Each wall is flat, endless, passes through zero and stands at right angles to its row. A trip goes straight from one point to another. Which walls does it cross, in order?
(in the rows, 128 means zero)

Walls:
(1): [161 162  88]
(2): [119 148 114]
(3): [128 115  80]
(4): [165 181 171]
(5): [148 114 191]
(6): [148 166  69]
(7): [ 91  86 144]
(8): [ 67 127 174]
(9): [158 135 111]
(10): [165 136 142]
Trips:
[170  58 145] to [ 81 115  34] -> 10, 5, 6, 1, 2
[138 159 113] to [153 186  64] -> none
[102 136 110] to [105 155  43] -> 7, 8, 9

Walls:
(1): [117  37 158 122  96 106  84 160  46 155  99 113 115 173]
(2): [111 197 147 138 111 136 165 111 172 191 148  97 120 247]
(3): [127 237 171  95  78 207 159  72 106 126 115 108 156 168]
(4): [131  90  61 144 140 196  84 101 183 157 119 139 112 117]
(5): [143 156 123 155 119 116 149  54 149 135 139  84 101  98]
(6): [ 78 101 179  87 158 131 116  87 202  83  73  81 111  77]
(7): [141 116 138 108  32 132 102  88 161 109  99 126 142 143]
(8): [ 97 110 133  44  84 119 106 189  84  82  98 140 121 112]
Trips:
[105 118 165 181 128  95 152 131 137 158  78 143  48 140] to [129 163 112 117 139 140 167 140 176 106 140 154 155  63] -> 1, 2, 4, 3
[127  80 160 145 180  85 152 124 104 122  87 136 127 130] to [164  51 105   7 169 145 123 148 203  36 156 154  90 147] -> 8, 4, 7, 1
[214 175 111 102 184 119 127 101 108 127 106  98 155  61] to [136 197 140 104 159 119 122 124 146  98 117 173 148 144] -> 2, 5, 8

Walls:
(1): [150 158  55 177 114 165 114 173 123 112 178  70  83 128 168 152 122 120
 157 142 147 150 102 126 125 113 185 125 103 110 160 116  99  69  47 135
 115 156 133  92 196 138 180 130 134 141 119 186]
(2): [191 129 167 135 148 156 146 118 148 136 155 158 106 159  88 172 151 155
 161 127 214 105 129  82 163 151 165  91 120 129 138 122 155 170 171 148
 156 128 115 110 106 118 128  60 134  98 145  99]
(3): [143 121 134 147 209  73 189 108 187 143 111 147 135 119 113 177  71 136
 206 101  98  80 126 124  67 141 115 151 136 142  67 147 117 133 131  82
 165 185 113 151 138 111  76 168 126 175 116 118]
(4): [109 183 133 108 166 221 111  79 105 142 142 141 178 139  85 129  96 178
 121  88 113 108 142 118 214  87 100 134 107 135 101 147  23  82  90 155
 146 230 130 116 101 166 145 135 115 104 144  97]
(5): [127 133 141 151 126 115 145 149 116 123  36 127 119  93  74  51 144 119
  44 147  49 103  74 137 103 130 135 124  17  83 110  94  78 142  51  79
  81 170 150  73 180 179 157 150  97 140 125 166]
(6): [106 100 161 166 145 101 105  89 124 122 140 117  82 120 114 131 150 138
 128  70  82 107  79  89 140 141 129 163 141 170  63 112 120 171  85 147
  82  51 119  84 136 177 174 118 117 186 146  63]
(7): [119 155 175 126 173 142 106 104 117 113  76 177 124 130 119  96  99 115
 141  86 129 196 105  99 157 136 103 112 112 108 196 170 136 157 149  75
 155 162 130 141  73 107  81 143 123 105 170  99]
Trips:
[138 190 129 161 150 167 146 115  97 189 145 105 122 137 138 126  98 147
  61  56 125 145 111 201  89  60 118  39  98  67  94  89 160 109 111  49
 118 132 160  98 117 149 149 123 177 122 145 138] to [187 161  51 158 124 141 152 157 153 126 158 134 154  76 159  91  77 150
  84 145 128  82 120 133  95 118 107 162 115 203  93 143 142 211 132 120
 159 140  93 134 172  98 127 225 108 169 102 100] -> 3, 7, 4, 6
[130  96  86 137 135 179 111 152 177 112 130 176 162 106 118 107 154 140
 193  99 129  85  92 119  79 106 186 119 160 149 123 132 157 145 231 151
 107 147 141 171 103  92 134 133 107 104 130  93] to [133 133 151 119  76  50 105 190 110 133 124 105 123  99 128 144 106 122
  91 198 127  85 109 153 182  91  94 122 132 184 127 186 161 105 124 114
 212  69 189 140 152 130 206 123 119  54 115 196] -> 7, 3, 2, 1, 5
[ 97 106  62 182  71 198 119  48 185 129 130 111 129  95 170 121 152 110
 112 142 186 125  96 190 122 180  91 176 131 123 180 128  66 152  86 149
 152 121 148 165  59 123 117 165 182  88 181  99] to [125  97 147 151 128 143  87 119 145 101 124 128 117  99 115 160 122 185
  96 150 104 120  75 116 165 131 105 118 121  43 123 116 110  74 163 130
 138 126 138  99 122 170 127 162 121 113 110 145] -> 5, 6
[154 157 182 143 161 229  80 162 146 125 134 176 156 104 131  37 155 144
 121 140 177  80 135 121 123 120 100 102 106 101  60 148  88 146 147 166
 123 132 181  91  78 121 135 182 145 104 106 144] to [124 142 150  50  58 120 149 108 184 109 119 101 147 160 110 156 148 110
 111 132 131 143 141  78 174 143  71 107 102 149 154 145 131  61  81  90
 151 136 116 123  20  69 137  83 146 166  97 126] -> 5
[177  40 147 138 182 174  91 136 176  69 104 111 144 155 221 118 117 125
  55 135 107 102 173  99 158 128 108 179 134  57 136 126 157 112  81 148
 103  53 120 168 132  93  98 104 156 147  88 131] to [160 180 123 157 102 216 126 170 193 151 108 201 193 155 144 104 103 153
 129  97 178 209 161  67 130 222  97  70 151 146 103 138 108 100 151 146
  90 106 147 115  99 118 159 160 103 138 144 114] -> 7, 6, 2, 4
[ 94 140 183 113 140 113  98 148  99 148 134 173 106 136 137 117 126 169
 147 134 100  62 135 135 134 112 133 114 111 129  88  40 128  95 125  71
 142 150  97 122 121 151 122 165 123 169 129 201] to [155 180 115 110 143 145 139 127 145  84 173  90  83 126 181  60  65 177
 190 110  57 171  50 151 105 147 161 142 137 100  85  62  97 181 112 156
 157 120 124 161 159 140 109 204 116 113 196 154] -> 1, 7
[129 155 157 139 156 146 129 205 117 146  81 111 106 147 169 149 156 140
 209 149 184 162 214 121  41 154 120  89 154 169 106 177 127 130 109 132
 177  86 138 137 217  99 127 147 141 125  91 111] to [ 92 115 110 118 171 120 181 123 122 118  76 102  74 123 167 131 149  85
 124 135 140 132 125 158 135 125 108 140 132 136 128 182 119 155  89 183
 127 136 148 174 100 143 102  96 151 108 120 102] -> 2, 7, 1, 6

Walls:
(1): [148  91  53  83 150 107 180 110 181 179  73 122 195 134 133 175  43 229
  84 159 163 155  82 160 196 154  91 104 178 119 120 180 152 203  94 179
 131  31 159 144 108 143  89 197  59  63 143 111]
(2): [111 111  94 126 102 155  95  60 158 139  39 223  49  81  92 165 129  67
 164 124 147 122 100 155  47  89 106 139  74 135 128 103 139  79 126 169
 155  94  84 180 154  70 125 209 178 140 104 189]
(3): [131 105 119  99 114 118 146 139  22  88 146 203 145 164 150 128 122 150
 175 118 116 144 136 165 143 103 143  76  78 117 134 146 169 123 117 155
 102  68 138 143 150 123  75 131 134 171 131 136]
(4): [113 134 148 148 140 152 142  92 168 122  82 165 180 140 153 152  47 166
  93 172 134 187  77 128 157  79  43 133  84 140  76 170 116 159 150 196
 112 120 149  83  54 179 159 182 133  56 205 148]
(5): [112 113 107   7 192 149  97  59 120 113 153 169 123 227  84 154 113 211
  82 186 103 124  90 112 175 118 109  50 201 151 164 137  71 143 124  69
 102 174 211 108 134 112 159 110 169 165 122  96]
(6): [152 205 170 169 111 170 145 139 156 206  80 187 137 158 156 157 130 138
 164 147 186 135 154 149 113  85 127 133 159 219 111 108 119  67 150 152
  79 164  91  95 164 116 131 143  32  60 128 148]
(7): [ 99 176 162 117 122 216 129 119 112 154 195 120 106 132 177 135 212 114
 146 108 125  93 103 144 146 151 135 120 127  91 191 120 139 152 140 113
 103 172 144 128 146 100 134 156 146 199 146 160]
Trips:
[ 92 106 106 144 120 133 119 189  11 129  60  73 119 121  99 113 200 103
 167  63  70 147  98 148 170 145 177  81 111  60 202 122 153 122  94 113
 138 156 196 156 110 138 120 130 169 104  95 156] to [105 165 124 175 192 168 150 167 138 105  52 108 145  95 194 162  50  87
 133 174 155 115  84 143 127 117  60  99  82 130 189 107 203 137  92  90
 118  38 110  46 146 136 117 141 132 165  33 123] -> 2, 1, 4, 6, 7
[171  95  91 146 161 163  80 145 101  95 171 220 105  70 110 139  73  63
 175 146 133 149 248 123  96 102  97  79 127 131  45 145  60 160 107  75
 159  88 177 195 131 117  79 114 118 109 223 168] to [128 176 100 141  89 111 141 154 142  57  88  72 217 123 112 125 145  89
 119  81 174 185 114  82  82  53 121  57  39 164 124 114  75 198 123 110
 163 104 170  74 171 105 176 132 130  94  83  63] -> 2, 3
[ 79 114 120 150 164 190  75 106 213  48 141 155 151 132 111 165 162 123
 105  99  90  94 126 144  75  85 167 165 152 100 134  88 102  96 175 142
 106 123 142 153 121  34  94 102  93 133 119 152] to [113  94 148  93 113 131  79  88 150 136 151 129 168 128 166 126 150 127
 154 103 187  90 197 169 134  63 125 107 144  72 146 115 175  79 141  70
 125 158 146 176 207 195  87 141 120 169 158 157] -> 3
[ 95 170  71 127 100 120  42 149  74  80 136 119  63  75 125 177 170 130
 121 147 167 129 148 112 105 106  88 192 175 123 170  36 107  98  99 119
 152 120 132 165 139 121 131 120 124  60  75  98] to [116 136 127 121 117 155 156 140 150 136  93 100 129 150 102 102 122  36
 148  96 168  74 204  29 148 121 101 158 133  38 158  31  93 103  72 128
 110  90 170 126 168 188  97  68 103 168 120  32] -> 6, 2
[133  32  84  15 189  88 112 177 122 115 108 105 121  83  83  74 144 133
 158  47  71 139 124 105 160  69 228 110 102 133 101 143 206 133 151 133
  97 108 155 138 143 111  56 126 124 135 133 126] to [160  74  38 117  52  53 161 211 141 152 146 165 164 149 128 184 140 133
 140  91 155 133 140 149 158 144 180 118 176 166 121 140  99 208 164 127
 105 169 224  96 139 214 137 180  92 186 153  78] -> none

Walls:
(1): [ 58  74 154  73  80 163 142 137 111 105 159 105 159 118  73 112 139 114
 172  81 112 126 101 134  97 157  54 123 195 135 108 118  93 137 129 172
  96 155  96 158  91 143 148 192  63  80 140  55]
(2): [162 107 115 103 117 151 126  87  59 194 113 165  90 145  88  96 115 175
 144 116 163  93 183 111 109 114 123  72  85 171 125 143 113  96 119 202
 147 145 144 140  65 130 129 127  95  97 106  89]
(3): [168  58 112 131 128 110 143  75  88 144  99  72 127 165 114  91  38  85
 140 118 101 113 122 150 109 107 142 181  96 144 233  98 222 114 147  81
  67  68 127  98 118  76 131  98 175 168  88 150]
(4): [ 85  92 161 126 139  66  88 111 140 126 113  85 144 102 208 159  75 154
 122 132 128 121 134 147 157 177 129 101 143  69  70 127 125 192 119 100
 120 149  80 105 123  62  36 129 125 153 109 111]
(5): [167 124  49 147 174 133  33 173 145  83 122 189 158 123 104 111 182 105
 125 108 126 130 174 163  55  90 102 159 152 181 172  48 137 120 122 144
 164 160 156  93 139 112 113 141  47 195  74 179]
(6): [107 135 152 119 182 106 104 145 150  50 174 100 121 148  98  94  91 111
 152  83  60  84 174 134 200 134 143 144 173  90 184 161 143 129  38  95
 210 119  68 121 105 164 137  91 147 150 128 138]
Trips:
[ 79 128 175 140  58 164 171  68 151  92  56  67 161 116 103  95 116 144
 210  60 121  78 154 142  70 109 155 147 117 160 142  99 117 110 152 135
 108  93 105 219 116 185  65 173  83  80 131  85] to [ 99 124 158  87 117  88 127 124  86 138  95 112  93 119 121  94  79  85
 149 154  67 192 155  95 115 121 123 119 173 103 111  42 168 137 160 147
  56 140 147 104 152  95 126 117  99  65  95 129] -> 4, 2
[ 44 140 124 169 186 120  92 107 147 154 169 141 107 133 157 107 125 174
 134 136 205 109 123 225  79 157 118  58  97 179  80  49  89 163 136 139
  49  98 124  96 191 126 192  93 189 104 167 214] to [135  95 177  99  66 107 132 191  72 153 123  59 144 150 122  52  96 163
 115 127 117 162  96 104 181 146 191 172 189 142 117 132 156 118 138 130
 126 130 166  98 158 115 147  24 140 126 166 130] -> 5, 3, 6
[143 146 153 130  63 129 134  85 101 128  92  73  95  92 126 211  80 129
 143 126 103 177 103 137  88 174 154 126 141 137 147 188  81  65 144 157
 162 165 182 121 108 108 108 121 113 100  94  54] to [ 64 108  98 183 117 128 126 133 120 118 100 118 146 103  82 107 167 179
  91 153  59 115  75 167  36  99  98  91 163 101 160 144 131 165 180 133
  82  73 118 150 143 103 143  74 149 126 158 134] -> 3, 2, 4, 5
[133 125  72 183 127 144  95 103 117 162 127 141 134 100 162 126  65 113
 170 158 163 104 150 140  73 143 115 138 217 116 121 187 126 100 140 133
  28  88 154 163  86 150 118 128 129 155 124  84] to [111 154 139 131 127  64 121 131 159 177 166 139 199 112 113 119 159  95
 197 154 163 249 140 121 158 128 136 128 124 183 163 121  91  96 154 118
  94  79 119 149 135 184 116  92 126 110 179  52] -> 4, 3, 2
